Every row gives one point. The ring and each string are closed loops that go straight from each point to the next, and from the last back to the first. Before rounding, they use only three directions, however many columns there are. Count how often each string passes through the ring. Passing back the other way cancels.

Ring (7 x 3)
[0.010 -0.011 0.013]
[-0.031 -0.017 0.046]
[-0.048 -0.014 0.036]
[-0.045 0.010 0.001]
[-0.018 0.021 -0.039]
[0.016 0.001 -0.062]
[0.028 -0.015 -0.030]
String (20 x 3)
[-0.022 0.025 0.033]
[-0.041 0.028 0.060]
[-0.064 -0.016 0.060]
[-0.057 -0.060 0.017]
[-0.031 -0.010 0.002]
[-0.024 -0.001 -0.004]
[-0.037 -0.016 -0.026]
[-0.037 0.025 -0.046]
[-0.017 0.060 -0.034]
[-0.007 0.045 -0.019]
[0.002 -0.011 -0.043]
[0.029 -0.041 -0.093]
[0.043 -0.017 -0.084]
[0.024 0.034 -0.025]
[0.010 0.009 -0.013]
[0.030 0.005 -0.008]
[0.032 -0.034 0.003]
[0.009 -0.051 0.009]
[-0.004 -0.018 0.059]
[-0.023 0.017 0.072]
Times through: 1

Ring (9 x 6)
[-0.011 0.025 -0.035 -0.045 -0.009 0.019]
[-0.012 -0.001 0.007 -0.075 0.025 0.008]
[-0.002 -0.019 0.031 -0.067 0.043 -0.007]
[0.008 -0.025 0.037 -0.046 0.044 -0.021]
[0.024 -0.013 0.016 0.012 0.014 -0.045]
[0.029 0.006 -0.014 0.045 -0.015 -0.046]
[0.025 0.028 -0.051 0.060 -0.039 -0.023]
[0.018 0.037 -0.064 0.049 -0.043 -0.005]
[-0.002 0.036 -0.057 -0.007 -0.029 0.019]
String (30 x 6)
[0.008 -0.001 -0.007 -0.021 0.021 0.012]
[-0.002 -0.016 0.019 -0.063 0.049 0.022]
[-0.015 -0.032 0.057 -0.120 0.067 -0.003]
[-0.008 -0.020 0.042 -0.086 0.037 -0.031]
[0.002 -0.002 0.009 -0.038 0.009 -0.030]
[0.010 -0.004 0.003 -0.019 0.017 -0.010]
[0.018 -0.024 0.023 -0.016 0.047 0.000]
[0.025 -0.044 0.057 -0.020 0.063 -0.033]
[0.021 -0.028 0.049 -0.014 0.026 -0.078]
[0.029 -0.026 0.038 0.013 0.022 -0.070]
[0.034 -0.019 0.015 0.033 0.023 -0.035]
[0.025 -0.004 -0.005 0.024 0.009 -0.019]
[0.014 0.010 -0.014 0.008 -0.014 -0.036]
[0.024 0.020 -0.023 0.047 -0.045 -0.078]
[0.035 0.027 -0.042 0.085 -0.057 -0.073]
[0.037 0.024 -0.051 0.090 -0.037 -0.028]
[0.025 0.015 -0.037 0.045 -0.011 0.001]
[0.013 0.017 -0.030 0.015 -0.015 -0.012]
[0.010 0.018 -0.029 0.008 -0.017 -0.015]
[0.016 0.021 -0.044 0.027 -0.014 0.010]
[0.018 0.034 -0.070 0.047 -0.026 0.034]
[0.005 0.056 -0.093 0.036 -0.057 0.027]
[-0.005 0.053 -0.076 0.003 -0.057 0.006]
[-0.002 0.029 -0.039 -0.014 -0.028 -0.008]
[0.002 0.019 -0.031 -0.014 -0.009 0.006]
[-0.003 0.020 -0.038 -0.027 0.001 0.036]
[-0.017 0.025 -0.036 -0.062 -0.002 0.036]
[-0.030 0.026 -0.023 -0.097 -0.008 0.015]
[-0.018 0.015 -0.010 -0.076 -0.001 -0.003]
[0.000 0.008 -0.009 -0.033 0.003 -0.008]
Times through: 2

Ring (8 x 9)
[0.000 -0.013 0.046 0.003 -0.036 0.020 0.023 -0.023 -0.034]
[0.006 -0.006 0.042 0.004 0.017 0.009 0.010 -0.016 -0.004]
[0.010 0.014 0.003 0.011 0.047 -0.014 -0.004 -0.022 0.023]
[0.011 0.030 -0.043 0.021 0.034 -0.028 -0.009 -0.041 0.029]
[0.003 0.044 -0.075 0.022 -0.003 -0.044 -0.005 -0.048 0.018]
[-0.021 0.052 -0.062 0.003 -0.046 -0.065 0.006 -0.021 -0.011]
[-0.031 0.038 -0.021 -0.010 -0.071 -0.055 0.019 -0.003 -0.036]
[-0.019 0.008 0.019 -0.005 -0.076 -0.012 0.028 -0.013 -0.049]
String (28 x 9)
[0.005 0.026 -0.057 0.025 -0.042 -0.016 0.008 -0.061 -0.009]
[-0.012 0.056 -0.097 0.018 -0.059 -0.060 0.004 -0.050 -0.007]
[-0.039 0.076 -0.088 -0.006 -0.065 -0.102 0.006 -0.007 -0.014]
[-0.036 0.054 -0.029 -0.017 -0.035 -0.082 0.008 0.016 -0.014]
[-0.022 0.036 -0.017 -0.007 -0.034 -0.052 0.011 -0.003 -0.016]
[-0.011 0.024 -0.030 0.009 -0.068 -0.023 0.018 -0.036 -0.031]
[-0.020 0.022 -0.021 0.002 -0.093 -0.025 0.025 -0.029 -0.048]
[-0.044 0.028 0.015 -0.025 -0.102 -0.051 0.032 0.018 -0.063]
[-0.037 0.021 0.029 -0.023 -0.073 -0.042 0.028 0.019 -0.051]
[-0.031 0.008 0.044 -0.020 -0.078 -0.022 0.032 0.012 -0.058]
[-0.014 -0.015 0.051 -0.004 -0.093 0.019 0.038 -0.019 -0.068]
[0.010 -0.021 0.021 0.020 -0.079 0.044 0.030 -0.061 -0.051]
[0.002 0.003 0.004 0.011 -0.037 0.004 0.017 -0.038 -0.023]
[-0.012 0.015 0.021 -0.006 -0.012 -0.024 0.012 -0.001 -0.015]
[-0.008 -0.006 0.068 -0.012 0.003 -0.001 0.017 0.010 -0.020]
[-0.001 -0.016 0.086 -0.011 0.027 0.012 0.014 0.012 -0.011]
[-0.007 0.007 0.048 -0.010 0.028 -0.017 0.007 0.011 0.000]
[0.004 0.010 -0.005 0.013 -0.014 -0.005 0.009 -0.036 -0.008]
[0.021 -0.004 0.001 0.024 0.008 0.021 0.006 -0.054 0.003]
[0.018 0.006 0.023 0.011 0.084 -0.004 -0.009 -0.017 0.038]
[0.007 0.024 0.008 0.003 0.086 -0.033 -0.013 -0.002 0.043]
[-0.002 0.031 -0.008 0.002 0.048 -0.041 -0.007 -0.006 0.027]
[0.002 0.025 -0.022 0.011 0.009 -0.026 0.001 -0.028 0.009]
[0.025 0.017 -0.059 0.038 -0.001 0.003 -0.002 -0.079 0.015]
[0.025 0.031 -0.086 0.042 0.011 -0.014 -0.010 -0.083 0.029]
[0.010 0.050 -0.096 0.030 0.017 -0.047 -0.013 -0.060 0.035]
[-0.016 0.053 -0.046 0.000 0.011 -0.071 -0.005 -0.006 0.017]
[-0.011 0.038 -0.035 0.004 -0.011 -0.048 0.003 -0.018 0.002]
Times through: 3
